Each row is a point. The points of each table are mixes of a few directions, plus a little noise. Count the directions of each table, and those that both share. Where both have some left over, give the other angles between the two spaces (their principal angles), to ten degrees, smallest first.

First (5 x 2):
[[-0.03  0.25]
 [-0.06  0.44]
 [ 0.14 -0.90]
 [ 0.06 -0.31]
 [-0.08  0.48]]
Second, 7 rows:
[[ 0.09 -0.57]
 [ 0.00 -0.03]
 [-0.01 -0.03]
 [-0.04  0.36]
 [-0.09  0.45]
 [ 0.13 -0.91]
 [-0.11  0.70]]
Directions: first 1, second 1, shared 1

First:
[[-0.23 -0.01 -0.50 -0.11]
 [ 0.02  0.00  0.04  0.00]
 [ 0.63  0.03  1.42  0.29]
 [-0.17 -0.01 -0.38 -0.08]
 [-0.28 -0.01 -0.62 -0.13]
 [ 0.02  0.00  0.04  0.01]]
Second:
[[ 0.09  0.01 -0.26  0.07]
 [-0.12  0.44 -0.49 -0.44]
 [ 0.20  0.02  0.49  0.08]
 [ 0.23  0.28 -0.49 -0.07]
 [-0.40 -0.76  0.77  0.38]]
Directions: first 1, second 3, shared 1

First, 10 rows:
[[-0.17  0.23 -0.09  0.69 -0.50 -0.17 -0.22  0.08]
 [ 0.50  0.21  0.25 -1.08  0.81  0.53 -0.49 -0.53]
 [-0.40 -0.56 -0.04  0.52  0.07 -0.45 -0.09  0.38]
 [-0.21 -0.31 -0.13 -0.42 -0.13  0.08  0.32 -0.13]
 [-0.51 -0.30 -0.18  0.49 -0.44 -0.28 -0.19  0.07]
 [-0.23 -0.28 -0.07  0.38 -0.14 -0.28  0.26  0.31]
 [ 0.47  0.33  0.13 -1.02  0.41  0.56 -0.03 -0.50]
 [ 0.08  0.00 -0.03 -0.02 -0.11 -0.01  0.57  0.18]
 [ 0.46  0.84  0.19  0.77 -0.05 -0.02 -0.48  0.13]
 [ 0.01 -0.17 -0.02 -0.31  0.08  0.06  0.35  0.01]]
Second, 9 rows:
[[ 0.21 -0.66  0.46 -0.31  0.28  0.24  0.66  0.71]
 [-0.13  0.42 -0.29  0.20 -0.19 -0.15 -0.42 -0.46]
 [ 0.21 -0.64  0.45 -0.31  0.28  0.23  0.64  0.69]
 [-0.16  0.49 -0.34  0.23 -0.22 -0.18 -0.49 -0.53]
 [ 0.00  0.01  0.00  0.00  0.00  0.00  0.00 -0.01]
 [-0.28  0.88 -0.61  0.42 -0.38 -0.32 -0.87 -0.94]
 [-0.07  0.22 -0.15  0.11 -0.10 -0.08 -0.22 -0.24]
 [ 0.17 -0.55  0.38 -0.26  0.24  0.20  0.55  0.59]
 [ 0.05 -0.17  0.12 -0.08  0.07  0.06  0.17  0.18]]
Directions: first 4, second 1, shared 0; angles 30

First:
[[-0.26  0.12 -0.18  0.15 -0.14  0.12  0.13  0.00 -0.07  0.07  0.21]
 [-0.36  0.25 -0.33 -0.28  0.48 -0.76 -0.18 -0.11 -0.73 -0.52  0.05]
 [-0.59  0.22  0.08  0.38 -0.34  0.39  0.58 -0.64 -0.50 -0.31 -0.10]
 [-0.77  0.88  0.16  0.32 -0.25  0.64  0.10  0.23 -0.51 -0.02  0.16]
 [ 1.06 -0.35  0.57 -0.61  0.17 -0.25 -0.74  0.55  0.72  0.43 -0.19]
 [-0.29  0.28  0.13  0.24 -0.30  0.13  0.07 -0.15 -0.22 -0.16  0.28]
 [ 0.73 -0.66 -0.08 -0.08  0.00 -0.10 -0.18  0.27  0.85  0.41  0.11]
 [ 0.25 -0.38 -0.25 -0.15  0.12  0.33  0.21  0.18  0.42  0.66 -0.37]
 [-0.12  0.37  0.59  0.25  0.09  0.47 -0.01  0.14 -0.14 -0.50 -0.50]
 [ 0.09 -0.21 -0.14 -0.38 -0.01 -0.64 -0.01 -0.53 -0.32 -0.01  0.08]
 [ 0.27 -0.59 -0.54  0.17  0.19 -0.32  0.01  0.08  0.52 -0.03  0.28]]
Second (8 x 11):
[[ 0.77  0.04 -0.72 -0.29  0.31  0.13  0.32  0.54 -0.35 -0.15 -0.17]
 [ 0.70  0.10 -0.91  0.00 -0.08  0.09  0.26  0.69 -0.46 -0.12 -0.34]
 [ 0.07  0.17 -0.14  0.00 -1.21  0.99  0.19 -0.34  0.23 -0.51 -0.07]
 [-0.55 -0.06  0.56  0.15  0.15 -0.35 -0.27 -0.30  0.19  0.23  0.15]
 [ 0.18 -0.19  0.29 -0.54  1.15 -0.23  0.09 -0.10  0.08  0.10  0.31]
 [-0.04  0.02  0.09 -0.07 -0.22  0.27  0.04 -0.20  0.12 -0.14  0.05]
 [-0.76 -0.02  0.56  0.47 -0.19 -0.51 -0.41 -0.24  0.15  0.33  0.05]
 [-0.36 -0.02  0.27  0.24  0.07 -0.38 -0.22 -0.05  0.02  0.24  0.03]]
Directions: first 6, second 3, shared 0; angles 30, 70, 70

First, 10 rows:
[[-0.19  0.20 -0.27 -0.35 -0.13  0.30 -0.69 -0.27  0.18 -0.18 -0.16  0.08
  -0.10  0.44]
 [ 0.05  0.26 -0.01  0.07 -0.32 -0.35 -0.06 -0.06 -0.12  0.05  0.08  0.09
   0.18 -0.03]
 [ 0.28  0.04  0.22 -0.01  1.02  0.04  1.14  0.06 -0.17  0.25 -0.06 -0.28
  -0.39 -0.56]
 [ 0.19  0.16  0.17 -0.25 -0.47  0.47 -0.20  0.10  0.03  0.00 -0.16 -0.68
   0.12  0.23]
 [ 0.11  0.66  0.01 -0.11 -0.44 -0.39 -0.29 -0.13 -0.13  0.04  0.03  0.04
   0.30 -0.01]
 [ 0.17  0.18  0.14  0.08 -0.23  0.47 -0.49  0.03 -0.07 -0.59  0.27  0.21
   0.15  0.05]
 [-0.20 -0.62  0.17  0.14 -0.19  0.45 -0.53  0.40  0.34 -0.24  0.03  0.06
   0.19  0.12]
 [-0.58 -0.14 -0.06 -0.09 -0.12 -0.49 -0.97  0.22  0.54  0.13 -0.16  0.61
   0.39  0.05]
 [ 0.22 -0.35  0.08  0.12 -0.26  0.47  0.37  0.07 -0.15 -0.04  0.05 -0.54
  -0.12  0.15]
 [-0.07 -0.39 -0.45  0.42  1.11 -0.96  1.72 -0.44 -0.41  0.59  0.09  0.42
  -0.73 -0.45]]
Second, 10 rows:
[[ 0.38  0.65  0.03  0.04 -0.13  0.30  0.26 -0.19 -0.29  0.15  0.01 -0.18
   0.28  0.06]
 [ 0.50  0.54 -0.08  0.19 -0.15  0.43  0.73 -0.31 -0.52  0.33  0.02 -0.39
   0.20  0.16]
 [-0.94 -1.27  0.04 -0.27  0.30 -0.81 -1.05  0.54  0.88 -0.53 -0.04  0.59
  -0.49 -0.23]
 [ 0.38  0.51 -0.02  0.13 -0.12  0.32  0.42 -0.19 -0.37  0.19  0.02 -0.22
   0.23  0.10]
 [-0.21 -0.21  0.01 -0.07  0.05 -0.15 -0.26  0.11  0.18 -0.11  0.00  0.14
  -0.08 -0.07]
 [-0.35  0.04  0.20 -0.32  0.07 -0.37 -0.97  0.25  0.43 -0.40 -0.01  0.41
   0.06 -0.21]
 [ 0.44  0.06 -0.18  0.34 -0.10  0.42  1.02 -0.32 -0.50  0.42  0.02 -0.44
  -0.02  0.23]
 [ 0.55  0.91  0.03  0.07 -0.18  0.42  0.42 -0.28 -0.45  0.23  0.00 -0.27
   0.36  0.11]
 [-0.13 -0.03  0.06 -0.09  0.03 -0.13 -0.33  0.10  0.15 -0.11  0.00  0.13
   0.00 -0.09]
 [-0.62 -1.22 -0.07  0.00  0.21 -0.45 -0.22  0.29  0.46 -0.19  0.01  0.24
  -0.51 -0.08]]
Directions: first 6, second 2, shared 1; angles 30

First:
[[-0.35 -0.18 -0.37 -0.16 -0.37 -0.69  0.30 -0.17  0.29  0.03 -0.22  0.06
   0.29 -0.26 -0.81 -0.44 -0.02 -0.20  0.78 -0.29  0.38 -0.20  0.09  0.18]
 [ 0.12  0.77  1.30  0.06 -0.36  1.23  0.74 -0.12  0.18  0.93  0.05 -0.30
  -0.11  0.25  0.56  0.50  0.12  0.75  0.53 -0.11  0.84 -0.25  0.03 -0.90]
 [ 0.45 -0.85 -0.82 -0.01  0.65 -0.27 -0.46  0.40 -0.66 -0.74 -0.49  0.63
   0.21 -0.22  0.80  0.20 -0.37 -0.45 -0.10  0.70 -1.00  0.56  0.04  0.40]
 [ 0.25 -0.25 -0.46  0.07  0.58 -0.25 -1.07  0.16 -0.41 -0.63  0.30 -0.03
  -0.33  0.16  0.52  0.01 -0.04 -0.37 -1.55  0.12 -1.04  0.30 -0.17  0.57]
 [-0.02  0.59  0.70  0.08 -0.11  0.60  0.07 -0.13  0.14  0.38  0.41 -0.43
  -0.26  0.29  0.06  0.13  0.22  0.40 -0.41 -0.23  0.38 -0.22 -0.07 -0.33]
 [-0.01 -0.07 -0.03 -0.28 -0.11 -0.20  0.11 -0.18 -0.15  0.12 -0.26 -0.07
   0.34 -0.17 -0.06 -0.30 -0.10 -0.06  0.32 -0.36  0.35 -0.15 -0.01  0.16]
 [-0.13 -0.22 -0.22 -0.05 -0.43 -0.56 -0.04 -0.10  0.35  0.12 -0.38  0.31
  -0.05 -0.18  0.08  0.10 -0.15 -0.35  0.54 -0.22 -0.19 -0.01  0.06  0.02]
 [-0.21  0.20  0.17  0.25 -0.25  0.05  0.11  0.04  0.50  0.15  0.22  0.04
  -0.34  0.12 -0.25  0.23  0.15  0.07  0.09  0.13 -0.05  0.00  0.05 -0.28]
 [-0.31  0.01 -0.27  0.14  0.05 -0.20  0.22  0.05  0.22 -0.20  0.31 -0.09
   0.01  0.01 -0.96 -0.29  0.20  0.06  0.10  0.18  0.22 -0.06  0.06  0.05]
 [ 0.19 -0.03  0.01 -0.10  0.36  0.28 -0.01  0.05 -0.45 -0.17  0.06 -0.14
   0.21  0.00  0.12 -0.16  0.00  0.14 -0.28  0.10  0.12  0.03 -0.05  0.10]]
Second, 8 rows:
[[-0.35  0.38  0.14  0.21  0.02  0.70  0.22  0.25  0.23 -0.03  0.35  0.01
  -0.21  0.24 -0.32 -0.01  0.22  0.30  0.03 -0.08  0.19 -0.04  0.08 -0.45]
 [ 0.50 -1.14 -0.18 -0.79  0.40 -0.35  0.77 -0.34  0.37  0.01 -0.82  0.47
   0.24 -0.40  0.92  0.32 -0.38 -0.39  0.58  0.50 -0.13 -0.46 -0.27 -0.09]
 [ 0.73 -0.41 -0.16  0.10  0.52 -0.65 -0.44 -0.12 -0.73 -0.26  0.01 -0.22
   0.18 -0.13  0.25  0.16 -0.15 -0.11 -0.69  0.95 -0.47  0.35 -0.10  0.71]
 [-0.76  0.00 -0.64 -0.23  0.21  0.30  0.38  0.27  0.13 -0.49  0.21  0.05
   0.31  0.00 -1.14 -0.89  0.20  0.06  0.31 -0.64  0.54 -0.28  0.07 -0.08]
 [-0.05  0.09 -0.12  0.16  0.23  0.12 -0.09  0.15 -0.21 -0.24  0.28 -0.11
   0.02  0.09 -0.35 -0.15  0.11  0.12 -0.27  0.19  0.02  0.13  0.03  0.08]
 [ 0.63 -0.15  0.35  0.21  0.28  0.00 -0.09 -0.05 -0.21  0.08  0.03 -0.06
  -0.19  0.06  0.68  0.64 -0.08  0.07 -0.42  0.93 -0.41  0.24 -0.09  0.03]
 [-0.21  0.61  0.39  0.21 -1.00 -0.35 -0.62 -0.20  0.10  0.60 -0.11 -0.13
  -0.18  0.04  0.18  0.07 -0.04 -0.13  0.16 -0.94  0.00  0.12  0.15  0.06]
 [-0.52  0.62  0.23  0.12 -0.69  0.19 -0.17  0.02  0.32  0.35  0.07 -0.03
  -0.18  0.13 -0.22 -0.11  0.11  0.04  0.30 -0.91  0.23 -0.06  0.13 -0.28]]
Directions: first 5, second 4, shared 2; angles 40, 50

First:
[[ 0.02  0.08 -0.01  0.30 -0.11  0.29 -0.31  0.59 -0.33 -0.03  0.33  0.47
  -0.12 -0.14  0.17 -0.90  0.83 -0.72 -0.38  0.30 -0.43  0.05 -0.41  0.13
   0.65 -0.14  0.38 -0.31 -0.15  0.33 -0.08  0.18]
 [ 0.31  0.22  0.54 -0.09  0.39 -0.43 -0.60 -0.29 -0.10 -0.51  0.24 -0.47
  -0.15 -0.32  0.21 -0.40 -0.11  0.20 -0.23  0.03  0.05 -0.30  0.53 -0.34
  -0.22  0.06 -0.03  0.29  0.06 -0.22  0.15 -0.42]
 [-0.05 -0.63  0.39 -0.01 -0.05  0.01 -0.65 -0.61  0.43 -0.24  0.13  0.06
  -0.07 -0.20  0.56  0.07 -0.53  0.15  0.41  0.18  0.16  0.21  0.66 -0.43
  -0.27  0.07  0.21  0.35 -0.03 -0.61  0.23 -0.23]
 [-0.07 -0.48  0.37  0.09 -0.01 -0.18 -0.36 -0.43  0.37 -0.23  0.21 -0.27
   0.21 -0.07  0.08  0.01 -0.17  0.10  0.20 -0.36  0.53 -0.01  0.37 -0.46
  -0.61  0.13 -0.19  0.55 -0.07 -0.37  0.10 -0.24]
 [-0.22 -0.38 -0.08 -0.11 -0.11 -0.22  0.47 -0.52  0.52  0.16 -0.27 -0.45
   0.44  0.28 -0.41  0.93 -0.58  0.49  0.45 -0.68  0.79  0.03  0.15 -0.18
  -0.90  0.19 -0.60  0.50  0.03 -0.28  0.00 -0.09]
 [ 0.27  0.93 -0.20 -0.02  0.23 -0.01  0.21  0.73 -0.76  0.00  0.04  0.08
  -0.29 -0.07 -0.18 -0.62  0.68 -0.30 -0.69  0.33 -0.67 -0.28 -0.52  0.48
   0.80 -0.16  0.18 -0.62  0.07  0.65 -0.15  0.15]
 [-0.13 -0.28 -0.14  0.05 -0.21  0.33 -0.06  0.04  0.11  0.16 -0.05  0.47
  -0.11  0.01  0.29  0.01 -0.05 -0.17  0.23  0.31 -0.24  0.30 -0.04  0.08
   0.31 -0.08  0.33 -0.18 -0.06 -0.09  0.01  0.20]
 [-0.10 -0.34 -0.01 -0.04 -0.13  0.12 -0.06 -0.27  0.23  0.07 -0.09  0.14
   0.00  0.02  0.18  0.31 -0.36  0.13  0.34  0.09  0.05  0.20  0.21 -0.08
  -0.09  0.03  0.10  0.07 -0.01 -0.23  0.07  0.02]
 [-0.01  1.05 -0.81  0.11 -0.06  0.16  1.20  1.19 -0.76  0.52 -0.21  0.10
   0.13  0.42 -0.96 -0.16  1.06 -0.45 -0.73 -0.25 -0.39 -0.25 -1.33  0.84
   0.67 -0.17 -0.27 -0.75  0.03  1.11 -0.43  0.51]
 [-0.03 -0.13 -0.05 -0.29  0.04 -0.11  0.15 -0.50  0.26  0.08 -0.33 -0.17
  -0.04  0.07  0.06  0.74 -0.80  0.58  0.42  0.04  0.15  0.09  0.41 -0.05
  -0.29  0.09 -0.11  0.10  0.12 -0.33  0.11 -0.08]]
Second, 8 rows:
[[ 0.00 -0.59  0.01 -0.13 -0.53  0.39  0.20  0.34 -0.62 -0.10  0.13  0.79
  -0.58  0.62 -0.23 -0.42  0.80 -0.55 -0.15 -0.24  0.24  0.32 -0.50  0.07
   0.58  0.27  0.16  0.50  0.04 -0.03 -0.03  0.18]
 [ 0.07 -0.29  0.27 -0.16 -0.17  0.35 -0.22  0.22 -0.34 -0.06  0.30  0.51
  -0.48  0.16  0.15 -0.77  0.56 -0.46 -0.03 -0.06 -0.27  0.18 -0.24 -0.06
   0.68  0.07  0.23  0.44 -0.10 -0.06 -0.02  0.05]
 [-0.16 -0.11  0.06 -0.08 -0.10  0.13 -0.34 -0.03  0.17  0.06  0.29  0.22
  -0.17  0.01  0.29 -0.29 -0.04 -0.15  0.41  0.36 -0.43  0.06  0.32  0.00
   0.00  0.04  0.07  0.05 -0.10 -0.11  0.05 -0.20]
 [-0.54 -0.45 -0.44  0.05 -0.65  0.06  0.11 -0.01  0.28  0.17  0.11  0.47
  -0.09  0.61 -0.10  0.53 -0.23 -0.02  0.78  0.53  0.02  0.17  0.50  0.21
  -0.71  0.36 -0.08 -0.17  0.07 -0.04  0.16 -0.35]
 [ 0.71  1.13  0.14  0.26  1.24 -0.74  0.36 -0.37  0.19 -0.14 -0.83 -1.60
   1.03 -1.15 -0.23  0.77 -0.68  0.91 -1.14 -0.77  0.58 -0.57 -0.41 -0.19
  -0.28 -0.62 -0.31 -0.59  0.12  0.25 -0.20  0.49]
 [-0.53 -0.28 -0.53  0.09 -0.50 -0.10  0.18 -0.12  0.40  0.15 -0.01  0.21
   0.09  0.46 -0.14  0.77 -0.45  0.16  0.73  0.49  0.10  0.08  0.56  0.22
  -0.90  0.28 -0.16 -0.31  0.12 -0.02  0.18 -0.34]
 [ 0.21  0.36  0.17  0.05  0.44 -0.15 -0.11 -0.11  0.08 -0.04 -0.09 -0.45
   0.21 -0.43  0.12 -0.11 -0.12  0.17 -0.25 -0.14 -0.10 -0.15 -0.05 -0.08
   0.11 -0.21 -0.03 -0.10 -0.03  0.04 -0.08  0.06]
 [ 0.26  0.18  0.32 -0.08  0.31  0.04 -0.18  0.03 -0.14 -0.09  0.06 -0.15
  -0.04 -0.34  0.16 -0.49  0.19 -0.10 -0.30 -0.20 -0.16 -0.07 -0.23 -0.13
   0.48 -0.16  0.10  0.16 -0.09  0.02 -0.07  0.13]]
Directions: first 4, second 3, shared 0; angles 30, 50, 50
